Rows are points. To make a cloud, some directions were put in groups of two or more. Within a group, all points are equally far from the middle, so they leave a hole (a ring in 2 directions, a hollow ball in 3). The other directions are filled evenly. Then the cloud was stretched, turned, moved and blurred a little. Count the holes, and give their numbers of directions, smallest first.

Cloud:
[[  0.9  23.3 -21.7]
 [ -7.8  27.9  28.6]
 [-27.3 -17.3  13.4]
 [ -0.8  -8.5 -13.1]
 [ 32.6  19.9  -4.1]
 [ 10.2 -16.6  -8.3]
 [ 16.9  22.4  39.1]
 [  2.6  31.4  17.9]
 [-25.3  28.5   9.4]
 [  0.5   5.2  -7.7]
 [ -3.2 -30.4  26.7]
 [-11.6   8.3 -15.7]
 [  2.8 -42.6  27.7]
 [ 29.4   3.5  31.9]
 [ 19.2 -34.4 -14.0]
 [-17.8  -0.1  -3.0]
 [-33.7 -15.8  -8.7]
 [ -8.6  24.7 -13.6]
 [ 14.0 -29.8   5.1]
 [-32.3 -16.5 -19.7]
 [ -1.9 -17.5  15.2]]
Holes: 0

Cloud (29 x 4):
[[ -9.6 -29.3 -20.3 -13.1]
 [-33.3   9.7   1.3  17.1]
 [ -6.1  24.1  -4.9  30.2]
 [ -7.5  30.7 -12.0 -23.0]
 [ 17.1  30.1  24.1  13.4]
 [ 26.7  -1.3   8.4  28.2]
 [-11.0  28.3 -24.0  -9.1]
 [  3.8 -29.4  -2.9  20.3]
 [-27.1   5.4  -7.3 -29.4]
 [-36.9  -5.3  -5.5   5.2]
 [ -5.4 -20.5  -2.3 -36.8]
 [  9.4   8.0 -26.0  24.0]
 [-27.7  14.4 -12.7 -22.0]
 [ 10.0 -26.0   1.0  23.4]
 [-15.7 -29.9 -16.5  -2.4]
 [ 19.8  13.8 -28.3 -12.6]
 [  3.1  29.4  22.8  20.8]
 [ 22.7  31.4  23.2   1.0]
 [  2.3  28.9  21.5  22.4]
 [ 33.0 -10.4   1.9 -26.5]
 [ 22.4 -16.9 -11.2 -28.7]
 [  5.6 -25.3 -25.5 -13.1]
 [-19.5  25.4 -23.2  -3.0]
 [ 25.1   2.8   6.6  29.8]
 [ -3.5  22.5 -29.1  11.2]
 [-18.5  15.2   3.7 -34.6]
 [ 34.2  23.6  11.5 -11.6]
 [ 24.2   0.8 -26.6 -16.1]
 [-27.8  17.6  -0.3  21.1]]
Holes: 2 (2, 2)

Cloud:
[[-12.6   1.1 -27.3 -36.6  -1.6  12.4  -1.8  21.1]
 [ -2.5 -21.5  -5.6 -12.4 -14.4 -22.2  23.9   0.4]
 [-25.6  -8.7  28.3 -19.9  33.3 -31.9 -16.7  20.0]
 [ -7.7 -21.3  -5.7  11.5 -11.1 -32.1 -15.4 -49.9]
 [ 40.8 -14.6 -35.1 -11.3   7.0  35.6   5.0  -2.5]
 [  5.2 -34.9  14.4  28.6  26.9  14.3 -32.4  27.0]
 [ 38.4 -11.2 -12.8  -6.1   6.5 -10.8 -16.8  29.7]
 [ -5.1 -32.3  -8.2  10.3  32.1  13.0   9.9 -14.8]
 [ -0.4 -16.7 -10.7 -19.8 -31.2 -21.0  -2.1 -36.5]
 [-22.8  -1.2  -5.9 -28.2  42.8 -15.5  -4.0   2.8]
 [ 46.5   2.4 -41.9 -29.0   2.8  29.8   8.1 -14.4]
 [ 28.8   4.7  -5.2 -31.9 -32.9   5.9  24.9 -34.8]
 [ -0.9 -21.4 -27.1 -22.3  15.2   0.5 -34.4  14.6]
 [-17.9 -10.2  17.4 -11.5  28.3  44.9   0.6 -24.2]
 [-16.9  -9.1   6.0  10.3  37.3  -0.1   4.2   8.4]
 [ 43.7  -4.3 -18.6  26.1  37.7  16.5  -3.6 -18.2]
 [-34.1  -3.9  19.7   3.2  -4.9   3.6 -18.4  -3.6]
 [ 16.4  21.0  15.2   7.7 -22.7 -21.7 -21.4  -2.9]
 [-16.9 -28.7 -22.9   7.4  21.3 -11.5 -20.4 -22.9]
 [ 37.1  22.4   5.5 -23.3  19.7  36.2 -25.8  14.4]
 [  7.7  -8.9 -30.7  10.6 -24.4 -18.1  24.4  21.0]
 [ 10.3 -14.0 -39.3 -42.6  -2.9 -16.5  11.5 -17.0]
 [-11.5  19.6  25.3   6.9  15.2 -31.0  22.0  -6.9]
 [ 25.4 -24.7 -15.9   4.5   9.5  22.0  -8.3  12.6]
 [-20.6  -5.7  -2.0 -16.2   1.1  -6.6  21.7   6.0]
 [  4.9 -29.5  -9.3   1.0  -4.2  12.2  13.3 -25.9]
 [ 18.3  14.4  21.6   5.6 -24.5 -20.4   0.0 -16.3]
 [ 33.6  -5.3 -14.7   6.3 -17.2  -1.2   1.2   3.7]
 [-23.5 -22.7   9.7   9.7  -2.2 -17.5   2.9   0.9]
 [ 24.0  -0.9  -3.6   9.3 -14.3 -11.9  12.7 -29.8]
 [ -3.1  15.2  -7.4  -9.6  41.4  19.0  10.7  -9.5]
 [ -9.8  24.2  12.8  -5.4 -12.8 -11.6  31.5 -44.8]
 [-27.2  27.1 -23.6  -1.5  -6.9 -14.6  32.8 -20.9]
 [ 13.9 -30.2   0.5 -17.3  11.5  -2.4  -8.4 -19.8]
 [  2.2 -25.9 -10.6 -35.6   5.1 -16.2 -18.6  -3.6]
 [ -2.9 -28.7  -7.0   6.5  23.2  33.8  20.6 -12.3]
 [ 41.6 -20.2  26.5 -15.8  -5.9  -8.0  17.3  15.5]
 [ -0.5  26.5  -9.3  -9.1   0.3  -0.2  25.1  32.7]
 [-28.3   7.6  19.2 -14.7   9.3  -6.4  -4.6 -13.8]
 [-11.4   2.8  29.6  13.1  37.4  19.0 -10.2 -14.5]
 [  3.5 -11.0 -48.0 -31.6  -7.5 -14.5 -28.5  -8.8]
 [ -4.7  18.7  18.3  11.4   1.6   5.8  26.8 -40.7]
 [-15.8  18.8  -0.5  15.9  28.5   1.6 -31.1 -12.5]
 [  9.7  30.9  16.4   7.1 -17.0  -3.3 -23.7  18.3]
 [-16.1   7.8   3.4  22.4  19.1  -5.6 -15.9  30.8]
 [ 14.3  30.6  10.8  -5.7 -19.9 -27.5 -33.1  16.8]
 [ 12.9 -26.4 -27.0  17.9  32.9   1.0  10.2  -4.7]
 [  5.6 -18.6 -40.9  24.9   5.5  -2.2   2.2 -27.6]
 [-21.0   8.5  14.6  -1.3   3.7   4.4   1.5   1.1]
 [ -1.0 -33.8  33.1   1.5  -5.0 -42.1 -13.4   1.7]
 [  2.9  19.5  -3.1 -13.9 -12.0  13.9  18.8  50.0]
 [ -9.4  -1.4  10.4  20.0  28.9  17.3  17.0   9.1]
 [ 33.9   0.4  -7.0   0.4 -31.9   6.2 -30.1  13.8]
 [ -6.1 -14.7 -11.5 -42.3  11.6 -23.4 -31.3  42.3]
 [ 33.4 -14.1  -1.9  23.5 -12.5  -6.8   5.0  21.4]
 [ -1.1  22.3  -7.3   9.1  21.4  27.7 -36.7 -18.1]
 [ 41.7 -11.6 -25.3  -3.6  15.9  24.9  -6.4  -8.4]
 [  6.4 -26.8   0.0 -22.3 -19.5   3.6  -4.3 -15.1]
 [ 22.9  33.7  -3.6  17.7 -17.6 -22.2 -20.4  20.9]
 [  7.0 -18.4 -16.7  22.8  21.6  14.6  11.8  27.4]
 [-29.1 -15.2 -13.0 -30.4 -39.6  10.8 -11.8 -13.4]
 [ 25.2  24.1 -36.4 -20.6  -6.3 -27.4  -9.6  -9.9]
 [ 25.5 -11.2  39.1 -23.9 -45.1  -9.6 -28.7   7.6]
 [ 28.6  -3.8  14.4  38.3 -16.3 -13.1 -29.8   8.5]
 [-31.5  15.3  18.1   4.1 -19.9 -10.4 -19.7   5.3]
 [  7.4  22.6  18.9   0.6  24.8 -17.1  19.6   1.1]
 [ 14.8  25.8   4.7 -10.6   3.7 -17.8  -2.6  -9.8]
 [-23.8   5.2  -0.2 -36.6   1.3  19.2 -22.2   1.4]
 [ 10.4  45.6 -33.2 -41.9 -13.0 -16.2  -6.5   5.8]
 [  8.7  20.4  25.9  -9.3 -11.5 -21.3  19.4 -25.4]
 [-12.4  31.1 -35.0   1.2  -5.1  16.2  27.8 -11.5]
 [ -6.0  11.1   2.7 -38.1  34.6  11.5  20.0  -7.2]
 [ 27.0  -9.1 -21.2  -4.8   4.1  -5.0  -9.8 -14.9]
 [-20.2  18.7  10.1 -30.2   9.4 -16.1  -5.6  -5.5]
 [  9.7 -23.0   2.4 -15.6  -4.0 -32.0  33.6  10.0]
 [ 45.9 -16.9 -13.7 -23.0   3.5  36.9  13.5  -7.3]
 [ -2.5  16.0  -3.7  10.4  49.7  14.2  -8.7 -28.8]
 [-15.0 -37.1  38.3  10.7  12.8 -28.4 -28.6  17.7]
 [  5.2  32.4  -0.8 -35.2   4.2  -8.7 -19.8  13.9]
 [ 24.3   0.5  -0.4 -37.6 -27.3   0.2  -8.5 -26.2]
 [ -3.5 -15.7  -9.0 -22.9 -28.6 -37.2 -19.4 -20.2]
 [-13.7   2.2 -17.5  15.8   5.8   0.7  -3.9  32.3]
 [ 20.5  -0.3 -15.2 -36.4 -24.7   1.9 -32.5 -21.7]
 [ 21.4  13.1  37.4  10.9 -19.5   8.4 -32.3  -0.5]
 [  0.7  25.4  11.9  10.1  31.6 -34.6 -37.8  14.9]
 [ -0.5 -16.8 -23.2  15.2 -11.7  28.4  -2.1  13.3]
 [  0.4 -18.6 -21.5  17.4  -3.8  15.8   5.6  11.4]]
Holes: 1 (2)
